Rows are points. To make a cloud, some directions were put in groups of two or more. Within a group, all points are equally far from the middle, so they leave a hole (a ring in 2 directions, a hollow ball in 3). The other directions are filled evenly. Then the cloud was stretched, turned, moved and blurred a little. Count the holes, and give their numbers of directions, smallest first.

Cloud (15 x 2)
-30 10

7 29

56 -16

12 29

-32 3

-27 -11

56 -16

24 27

-6 28

22 28

60 -5

-16 24

40 -27

40 22

-25 18
Holes: 1 (2)

Cloud (21 x 3)
-36 -1 35

-6 11 -2

20 -15 -33

-5 10 52

-2 -10 -52

-4 -11 -30

-10 26 16

9 -29 14

-6 -30 -3

-6 -9 -26

1 29 13

-13 38 34

-10 7 34

-3 8 25

12 -9 -29

17 -2 -9

12 -20 -22

47 18 -13

-9 -60 -20

-10 26 -27

33 -16 -26
Holes: 0

Cloud (29 x 4)
24 26 28 36

2 38 -34 -40

-48 11 37 -24

-19 33 -3 44

-54 42 -29 -5

11 -23 -23 9

-60 18 3 -16

-59 26 -7 -16

21 33 -35 10

-38 43 -25 25

-42 -7 21 46

-47 -6 -29 -46

-24 -18 -46 31

23 -21 27 22

-18 54 -20 10

34 22 23 6

15 24 35 47

-52 27 23 26

16 -13 43 -26

24 -16 0 3

-47 29 -7 31

22 16 -11 28

-21 47 42 1

16 1 8 41

-12 56 -35 -4

-13 18 -9 48

-42 -29 31 31

-30 37 4 37

-29 -20 7 42
Holes: 1 (3)

Cloud (83 x 8)
34 17 8 -19 1 -11 -18 0

-9 -2 -35 -7 -14 20 -23 3

-8 2 -17 -9 3 28 -28 1

12 46 -12 -14 16 4 4 -20

-11 -11 1 20 -4 10 60 -2

17 -13 25 9 -19 -21 -5 -20

-18 -35 -32 20 -8 33 16 -3

17 -27 -38 22 -1 -5 35 -13

-1 15 -45 -34 28 7 12 2

11 32 26 10 -14 4 27 -17

-22 -23 25 -2 4 -1 -14 1

-54 -10 -38 7 12 4 54 -16

12 -35 -2 -26 -13 -10 22 13

1 3 -25 -29 -4 -30 -6 16

-19 31 -32 -12 -8 -8 5 -24

-15 21 -12 -3 -19 -19 27 33

17 -48 -11 1 8 -3 -4 23

4 -2 -28 -10 -1 21 46 -9

-33 6 1 -44 3 -30 5 -9

-35 8 -20 -19 25 -15 27 -37

-15 -12 -4 0 -12 -22 24 31

5 4 -39 -8 -21 15 13 39

-13 -19 -33 -25 17 -28 21 -22

7 8 -19 -10 -28 -22 0 -28

-20 -18 -15 12 15 40 28 7

-2 -5 -27 -1 4 -37 0 -29

-9 33 -20 -22 -13 0 -13 -8

-3 -35 -35 -30 -11 -1 17 9

-17 -21 -41 -40 10 -10 1 17

6 -28 -40 -13 -9 -13 3 -10

-11 -13 -32 2 4 42 12 3

-37 -17 -31 -1 16 26 -8 -7

5 7 -2 45 3 4 8 -14

-40 -3 11 -35 -6 18 10 1

-29 19 2 -11 -16 11 43 16

-6 -48 -18 -9 18 -12 13 1

21 -15 -30 -1 6 37 13 -6

29 -29 16 -11 -14 -2 -11 33

-6 21 -37 -7 -19 -31 7 -11

-14 -38 -34 -2 0 40 15 13

-29 10 -13 12 -20 -39 22 0

-36 4 17 -4 13 -32 31 -27

-3 -41 -18 -2 27 -10 7 -23

-36 11 -21 5 33 21 26 -2

-7 -14 -44 0 5 -27 6 -31

11 -34 -11 -24 -1 15 17 -29

28 -1 -34 -18 -29 5 17 7

-20 -19 -9 -27 -24 -2 18 47

-13 -42 -21 13 -18 8 17 36

9 -8 -6 -31 13 29 20 4

14 -23 -19 17 -22 35 4 -11

-35 8 -23 -15 20 -45 0 -16

-7 14 -39 -19 -4 -23 8 -37

23 9 -10 -29 1 -12 21 -52

-16 -20 -41 -25 25 12 -14 8

38 -11 -16 -7 -27 4 8 24

40 26 -1 -7 -16 -28 9 3

-7 -3 -1 13 -8 -18 5 32

-49 -17 9 5 1 -1 -2 47

-1 6 -7 17 -23 19 21 -13

-12 9 -27 -30 37 0 21 5

2 -21 32 10 -11 2 12 30

6 1 -20 -11 -43 -18 26 7

-19 10 -13 15 4 3 18 -36

-4 7 -14 -17 -44 -20 -3 4

15 13 -5 4 -3 -14 40 30

-5 32 5 -11 -17 -38 12 -14

-9 7 0 39 2 16 42 3

-20 2 5 -23 6 -30 6 18

15 12 -41 -24 -24 7 5 40

-3 -56 -22 -7 1 -9 -1 16

-11 -29 -49 -10 -15 9 -12 2

-31 -38 7 28 -11 16 33 20

31 1 -9 -22 24 -8 15 -20

-45 6 7 14 1 -23 21 -24

-24 -9 -3 17 -5 29 20 -12

6 6 34 -9 2 -18 16 -5

2 9 12 5 22 18 45 -20

5 -15 31 -5 -34 -13 32 10

-21 7 -13 15 -7 -21 18 33

7 -44 -28 16 -10 -9 -6 -30

-28 0 -12 9 -11 -37 2 5

-27 -19 11 -6 -34 19 44 -13
Holes: 1 (4)
